Every row gives one point. To make a cloud, some directions were put in groups of two or more. Within a group, all points are equally far from the middle, so they leave a hole (a ring in 2 directions, a hollow ball in 3). The other directions are filled evenly. Then the cloud was stretched, turned, moved and blurred a little. Count the holes, and give their numbers of directions, smallest first.
In the rows, zero is written as 128.

Cloud (22 x 3):
[[ 67 150  81]
 [166 156  98]
 [103 101  61]
 [ 91 108 161]
 [168 185 118]
 [ 59  92 157]
 [ 76 155 144]
 [149  73 105]
 [ 85 147 146]
 [ 72 179 122]
 [ 87  99  75]
 [ 92 126 161]
 [133  95 160]
 [155 161 204]
 [ 56  97 152]
 [ 59  94  81]
 [132 151 146]
 [170 128 122]
 [132  67  90]
 [132 121 119]
 [ 43 153 146]
 [121  86  94]]
Holes: 0

Cloud, 19 rows:
[[ 69 164  88]
 [126 156  65]
 [144 109 194]
 [ 74 100 161]
 [145 106  89]
 [ 77 118  83]
 [172 138  93]
 [152 154  78]
 [115 163  67]
 [ 60 162 115]
 [175 107 172]
 [111  81 153]
 [ 58 150 142]
 [183 133 116]
 [109 132 191]
 [ 91 173  82]
 [116 143 185]
 [146 133  71]
 [170 100 173]]
Holes: 1 (3)

Cloud:
[[140 108  76  97]
 [ 82 186 115 204]
 [127 141 156 171]
 [ 93 141 169 131]
 [106 173 129  82]
 [140 141  96  56]
 [116  87 161 172]
 [221 107 149  85]
 [211 132 141  99]
 [136  57 124 140]
 [ 75 173  88 129]
 [106  78 109 110]
 [ 95 164 129  90]
 [189 140  95 112]
 [ 67 134 119 121]
 [152 100  85  86]
 [110 178  69 123]
 [135 148  78  81]
 [176  93 105  48]
 [118 171  77 103]
 [130 175  72 174]
 [144 197 111 125]
 [ 83  88 145 125]
 [174  73 109  84]
 [214 118 156  96]
 [180  82 147 125]
 [176 160 125 135]
 [134  70  93 160]]
Holes: 1 (3)

Cloud, 31 rows:
[[155  86 175 157]
 [125 197  97 143]
 [134 156 174  82]
 [169 108 171 162]
 [175 119 154 172]
 [129 184  99 159]
 [107 208  91 103]
 [140 214 101 114]
 [118 162 159  72]
 [193  96 127 164]
 [133  82 167 153]
 [164 158 176 118]
 [187  98 133 174]
 [100 130  91 175]
 [116  90  86 151]
 [118 157 163  84]
 [138 144 145  47]
 [132  64 153 151]
 [152 121 180 141]
 [ 97 110  98 171]
 [131 131 122  56]
 [154 144  68 109]
 [121 152 112  54]
 [183  94 153 172]
 [152 179  73  84]
 [127 158 147  50]
 [162 115 152  56]
 [174 177 171  82]
 [163 203  90  81]
 [139 150  99 183]
 [164 189 137 132]]
Holes: 2 (2, 2)

Cloud, 46 rows:
[[112 111 208 118 159  83]
 [165 105 208 123  89 124]
 [101 142 209 150 141  82]
 [ 84 106 148  77 154 119]
 [ 60 104 123 141 105 137]
 [190 112 142 106  83 102]
 [162 152  81  75 113 144]
 [130  74 175  85 135 131]
 [136  52 135 154  90 126]
 [178 104 194 133  73 146]
 [190  95 167 115  93 113]
 [102 112  53 106 177  99]
 [139  83  74 167 104 168]
 [156 190 186 107 156 116]
 [ 88  92 102 108  94 194]
 [148  98 195 162  81 165]
 [ 87  77 114 135  78 111]
 [163 165  68 116 128 101]
 [140 130  75 156  72 188]
 [156  72 214 117 135 146]
 [114  56 138 117 126 160]
 [155 136 104 106 147  65]
 [ 84  61 132 136 170 119]
 [143  71  62 194 149 136]
 [138  35  83  85 136 105]
 [100 157  99 121 167 153]
 [142  56  80  89 167 136]
 [153 163 158 215 171  88]
 [186 142 153  95 140 113]
 [ 85 146  44 129 134 100]
 [126 159 107  74 146 121]
 [149 148 197 160 165  57]
 [111 150 115 173 195 122]
 [154 187 171  82 110 127]
 [150 176 172 176 164  72]
 [ 92 142 103 172  43 124]
 [ 76  77 113 145 171 116]
 [131 139 156 111 178  68]
 [ 82 132  99 171 160 115]
 [161 109 107  96 119 189]
 [116 148 115 103 106  71]
 [166 171 209 162 102  99]
 [161 157 138 189  93  83]
 [118 129 152 170  41 127]
 [122 121 145 181  52 140]
 [ 96 120  64 106 175 110]]
Holes: 1 (4)
